Every row gives one point. Each copy is the shape, with its points in the same order, turned, moved and blurred by noise. Say if it was mirrored as well.

Shape (7 x 3):
[[  2  32 -17]
 [ 39  41  41]
 [ 21  28 -40]
 [-27 -39  -8]
 [ 18  21 -37]
 [ -7 -14  31]
 [-21   7 -23]]
Copy 1:
[[ -4   5  -9]
 [ -7  32  53]
 [-24 -20 -12]
 [ 59 -38 -10]
 [-17 -21  -9]
 [ 53  -4  25]
 [ 23 -12 -23]]
Copy 1 is: mirrored
Copy 2, 7 rows:
[[ 12  37 -23]
 [ 11  43  56]
 [ 35  28 -24]
 [-29 -39 -26]
 [ 36  22 -21]
 [-33 -10  16]
 [ -5  12 -37]]
Copy 2 is: only turned

Shape:
[[ 33  12  -6  31]
 [ 16  -2  -7   9]
 [ 27   0   6  11]
 [-46  25  46  -5]
 [ 12  24  -1  -1]
 [ 27  -1   5  -5]
 [-14   3 -19   9]]
Copy 1, 7 rows:
[[ 48  -9  -1  -4]
 [ 16  -5 -11   3]
 [ 27   9  -9  -4]
 [-37  18  46 -30]
 [ 11  -8  -7 -26]
 [ 14  12 -21  -7]
 [ -5 -27   1   6]]
Copy 1 is: mirrored
Copy 2:
[[ 42  -9  11   8]
 [ 16 -10   0   0]
 [ 16 -12  14   0]
 [-48  -5   3  60]
 [ 11  13  10  17]
 [  7  -3  19  -8]
 [  8   3 -27  16]]
Copy 2 is: only turned
Copy 3, 7 rows:
[[ 14  38  -8  21]
 [ 14  16   0  -1]
 [ 18  22 -15   2]
 [-34 -42 -29  -3]
 [-11  22  -5  -6]
 [ 20  21 -13 -15]
 [ -2  -1  22   5]]
Copy 3 is: mirrored
Copy 4:
[[ 35   5   7 -41]
 [ 11  -6   2 -25]
 [ 26  -3  21 -30]
 [  5  41  -3  48]
 [  4  20   5 -21]
 [  6   0  28 -21]
 [  1  -5 -25 -15]]
Copy 4 is: only turned

Shape (9 x 6):
[[-16 -28  24  24   1 -30]
 [  9 -33   8  -7  21   1]
 [-16 -32  33   8  11  18]
 [-13  38  -4  -8  -7   0]
 [  3  46 -17 -16 -25   7]
 [ -3  42  -2   7  -4  12]
 [-11  -3  -1  33  22 -12]
 [ 17  44 -17  11 -33  19]
 [ 29  60  11 -10 -13  10]]
Copy 1, 9 rows:
[[ -3 -20 -20  38 -31  10]
 [  5 -12 -10  -2 -12  33]
 [-16  16  -1   9 -39  32]
 [  0  19  14   1  14 -29]
 [ 22  28   5  -8  24 -40]
 [ 16  27  27  10   3 -29]
 [ 14  -4  13  43 -13   8]
 [ 42  42  10   5  11 -30]
 [ 31  22  27 -25  -8 -49]]
Copy 1 is: only turned
Copy 2, 9 rows:
[[-19  25  36   9  12  -2]
 [  8 -15  10  11   9   9]
 [-11  12  -2  13  22  30]
 [ -4  24 -32 -15 -16 -32]
 [-10   7 -41 -30 -34 -36]
 [ -4  26 -36  -6 -32 -20]
 [ -5  25  10  32 -10 -14]
 [-23   9 -37 -20 -58 -20]
 [ 17  23 -36 -38 -52 -13]]
Copy 2 is: only turned

Shape:
[[-13   0  15 -32  10   7 -17 -18]
 [  1   4  -8  -5 -13 -22   1  -4]
 [ 30  -9  19 -26  -4  43   0  -4]
 [  0   4   9  -8  -4   0 -13  -5]
 [ 13   4   8 -23  24 -16 -12  14]
 [ 17  -2 -29  12  -8 -21  -1   8]
 [ -8 -27  13  -6 -21  12  11  17]
 [ 26 -12  -4  18  -9   9   4 -13]
 [-12  19 -36  -5   5   0  -4  -6]
 [ 12   9 -23   6   7   4  16  -2]
 [ 24  18  -5   3 -17   8 -14   8]
 [ 10 -33  18 -15 -14  24  -3  -4]
 [-12  29  35  21  15   2 -29  12]
 [ -6 -23  15  -8  10  26 -17   4]]
Copy 1:
[[-23   5  14 -40   3  -1  -9 -11]
 [-16 -12 -21   3  -5  -5  -5 -10]
 [ 21  -3  26 -34 -29  20  11  -4]
 [-12   5   0 -12 -11  -5  -8  -7]
 [-24  -7  -7 -27 -11 -15  12  22]
 [  1 -21 -23  20  -3 -20   8  -1]
 [-13 -17  24  12 -18  24 -11   3]
 [ 29 -11  -5   4 -11  -2 -11  -2]
 [-10   3 -12   3  26 -11  19 -18]
 [ 12  -4 -16   4  12   2  15   3]
 [  7   9  -9   4 -27 -11  14 -10]
 [  6 -18  31 -15 -22  13 -15  -6]
 [-20  51  -1  -6 -15 -17 -14  21]
 [ -5   2  39 -15  -6  -2  -8   8]]
Copy 1 is: mirrored
Copy 2, 14 rows:
[[ -9 -28  26 -17 -13  15 -13  16]
 [  4  -3  -4  -9   3   2  -7 -20]
 [  0   4  29  22 -39  20   9  25]
 [ -7  -5  19  -8  -5  13  -8  -6]
 [ 22   5  29 -30  -4   3  -7   6]
 [ 22  18 -12  -4  14  16  -5 -23]
 [-16  14   6  21   0  -9 -19  16]
 [ 12   8  11  29  -2  24  -3 -18]
 [  4 -12 -10 -17  22  27  15  -2]
 [ 19   2   3   8  16  16  18  -6]
 [ -4  23   9  -4 -12  22  13 -17]
 [ -7   5  17  26 -21  11 -23  20]
 [-26   9  60 -23  16  12   4 -19]
 [-11   4  33   7   0  22 -19  27]]
Copy 2 is: only turned
Copy 3:
[[  0  -5   5  -1  -1 -16  14 -41]
 [-25 -11 -11   0  -8 -19  -2   6]
 [ 55 -21 -24  -9  -8 -12  13 -25]
 [ -6  -4 -14   2  -4 -10   4 -15]
 [  2  18  -9  -9  15 -32  -2 -11]
 [-19  -5 -22   3   5  -8 -22  25]
 [ 20 -10  13 -12 -34  -5 -11   3]
 [ 18 -16 -21  24  -4   3   6  11]
 [-27 -11 -11 -11  23  10   1   0]
 [  1 -11 -16  -7  21   6   7  22]
 [  0  -3 -46  -5  -8  -1   2  -2]
 [ 35 -20   1   2 -25  -9  -7 -15]
 [ -5  51 -17   7 -13  -1  31 -20]
 [ 31   7   7   4  -9   4  -7 -26]]
Copy 3 is: only turned

Shape, 14 rows:
[[ -1  -3 -11 -10   9 -28  11   7]
 [-27  -8  -6  22   1  24  11 -30]
 [-15  16   3  18  -2  30  -8 -23]
 [ 12   3  -8   5   3   5  15   5]
 [-12 -13   6  14  -6  33   3 -14]
 [-19 -16  16  21  -6  20  11  -2]
 [ 11 -12   3 -23   7 -22  -8   9]
 [  8  -6  11  24  13 -15   1 -16]
 [ 23  -6  -8 -39   2 -11   1 -23]
 [-28 -19  -5  37 -26  25  -6  -1]
 [ -8  -1  -2  -9 -13  -9  -9   5]
 [  2  -8  -2 -26 -18 -24   6  -5]
 [  7   7  12 -24 -12 -16  15 -11]
 [ 18  -3 -11  31 -12   5   1 -10]]
Copy 1, 14 rows:
[[  4  12   7  10  16  21   4   9]
 [ -2  -7  20  10   6 -46 -11 -10]
 [-19 -18  10  -3  -1 -34 -17   5]
 [-10  10  -6   7 -11  -4   3  -5]
 [  6  -6  -2  -1  -7 -39  -3  -5]
 [ 14   4  -5  10  -9 -36 -12   3]
 [ 15   1  -6  -6   5  29   9  15]
 [  4  -4  20  19 -18  -6   5  25]
 [ 12 -19  10 -11   0  33   7 -11]
 [  2  20   5  -9   6 -60  -4  11]
 [  4  14   5 -15  11   4  -3  14]
 [ 19  12   9 -15   8  23  -5   2]
 [  9   6  16  -9  -6  27 -19  -4]
 [ -9   9  13  -5 -22 -21  17  10]]
Copy 1 is: mirrored
Copy 2:
[[  9  -2   3  26  -7   1  -2 -22]
 [  2 -19 -21 -21 -13  20 -38   4]
 [ -4  -3 -14 -35  17  17 -29   7]
 [  3 -12 -24   5   9  -6  -1  -8]
 [ -4 -19 -17 -23  -5   0 -23  18]
 [ -7 -27  -8 -24 -16  -6 -20   4]
 [  2   2  16  29   3 -10   3   3]
 [  7 -38   8   4  10  14 -16 -11]
 [  9   6  -6  46  17  -5 -24   5]
 [ 19 -20 -11 -49 -18  -5 -18  12]
 [ 10   4   8   0  -3 -11  -9  -2]
 [ 19   7   4  23  -2 -22 -21  -8]
 [ -1   0   3  25  13 -21 -29 -11]
 [ 25 -29 -22 -12  21  -3  -4  -4]]
Copy 2 is: only turned
Copy 3:
[[ -5 -14 -25 -18  12  -4  -4   7]
 [ 36  14 -15  11 -10  25  16 -16]
 [ 17  20   2  17 -20   7  27 -10]
 [  2  -3  -2  -2  17  -5  11 -12]
 [ 34  14  12   8  -5  12   7 -14]
 [ 41   0  10   2   2  15  12   0]
 [ -4  -9  -9 -17   3 -22 -23  11]
 [ 27 -15 -22   8  -1 -20  15   2]
 [-11  19 -23   2  10 -24 -30  -1]
 [ 48  13  10 -23 -13  18  26 -14]
 [  4   9  -4 -23  -4  -6   1  11]
 [  2  15 -19 -22  15 -12 -16  18]
 [ -1  17 -14   1  20 -12  -8  23]
 [ 26   7  -7  -8   8 -21  26 -23]]
Copy 3 is: mirrored
Copy 4, 14 rows:
[[ -3  24   9 -12 -22   0  19 -18]
 [-38 -24 -10  19 -20 -10  -2  -7]
 [-21 -17  -5  25   4 -24  -9  -3]
 [-11   5  11 -14  -7   2  -6  -7]
 [-23 -27 -10   9  -8  -1  -3   9]
 [-17 -17 -27   0 -15   4  -5   4]
 [ 10  20  10 -13  -4   6  35   0]
 [-30  14 -14  -2   9   6  13 -17]
 [ -3  -4  35 -15   0  -8  45 -12]
 [-15 -22 -20  33 -19  19 -19   1]
 [ 14   4   1   8 -10   1  15  -9]
 [ 15  -1  11 -11 -14   4  33 -23]
 [ 10  -7   7 -20   0 -10  27 -25]
 [-23  -4  10   9  11  19 -13 -17]]
Copy 4 is: mirrored

Shape, 12 rows:
[[-29 -39  14 -13  24  23   3  23  23]
 [ 28 -30  28 -14 -27 -26  -8 -13  22]
 [ 24  -7  28  20 -12 -38   4  -2  -9]
 [ -9 -17  20  25 -11   3  16 -32  26]
 [ 29 -34 -19  14 -12 -13   0 -11  -7]
 [ 17  -4 -17  35 -14 -17 -24  14 -15]
 [-24 -29 -27  -4  15 -28 -10  23  30]
 [ 13  11   2  30  16 -12  10  -7  17]
 [ 10 -34  -1 -12 -11  26  21  15   4]
 [  7  13  -7   5  22  17  -4 -27 -16]
 [-30   2 -16   0 -19 -12   3   7  23]
 [-28 -27  21 -23  26  -2  15  26 -31]]
Copy 1:
[[-16  -2  19  -5  -1 -34   4  -3 -44]
 [-13   1  -9 -30  18  35 -23  34  -8]
 [ -6   3 -35  12  22  29  -1  32  14]
 [  4  51   1  -9   8   0 -18  21   5]
 [  7  -6   3 -20  24   1   7  40  34]
 [  9 -16   8  30  15   6   1  37  38]
 [ 36 -29  25   6   6 -17  -9  12 -22]
 [ 17  22  -9  14  -5  14  17  18  11]
 [-23   5  25 -20  30 -10  26  -2  -4]
 [ -6   9 -13  -3 -18 -15  11  -8  40]
 [ 28  10  27  13  20   6 -18  -9  -1]
 [-15 -20 -23   5  24 -37   5 -18 -24]]
Copy 1 is: only turned
Copy 2:
[[ -2 -11 -23 -18   9  24 -27 -52  11]
 [  7 -12   7  -2  20 -57 -25 -10  -5]
 [ 10 -23  37  24  13 -31 -17   5  16]
 [ 22 -25  23   0 -10 -22   6 -43  -8]
 [  5   9  13  22 -27 -26 -32  -2 -15]
 [ 11   3   9  41 -26 -18 -15   8  34]
 [-22 -34 -38   6 -16   6 -18  -8  12]
 [  3 -21  18  38   3  -2  14 -17   3]
 [-16  24  12 -13  -5  -3 -25 -37   2]
 [ 37  17   6  19   1  19  12 -10  -8]
 [-13 -21  -7 -11 -22  -8  19 -12  17]
 [  5  -5   8 -26  16  41 -41  -2  16]]
Copy 2 is: mirrored
Copy 3, 12 rows:
[[  1 -13 -17 -10 -39   8 -11  41 -39]
 [ -9 -29 -40  27   3 -20  14 -22 -14]
 [ -1   3 -33  53   3   6   8 -11  11]
 [  1 -16 -29  12  35   9  -1  29 -12]
 [ -5 -15 -14  23   4  30  44 -10 -10]
 [ 14  28  -1  38   0  24  32 -16 -15]
 [  7   7  -4   3 -35 -16  42  37 -20]
 [-18  12   0  40  16  11   6  26  -5]
 [  7 -40   0  10 -21  27   1   7 -26]
 [-29  16  10  -1  11  35  -7   2   0]
 [ 26   1  11   5   0 -17  14  23  -7]
 [  8  -3 -20  -3 -60  26 -20  18  12]]
Copy 3 is: only turned
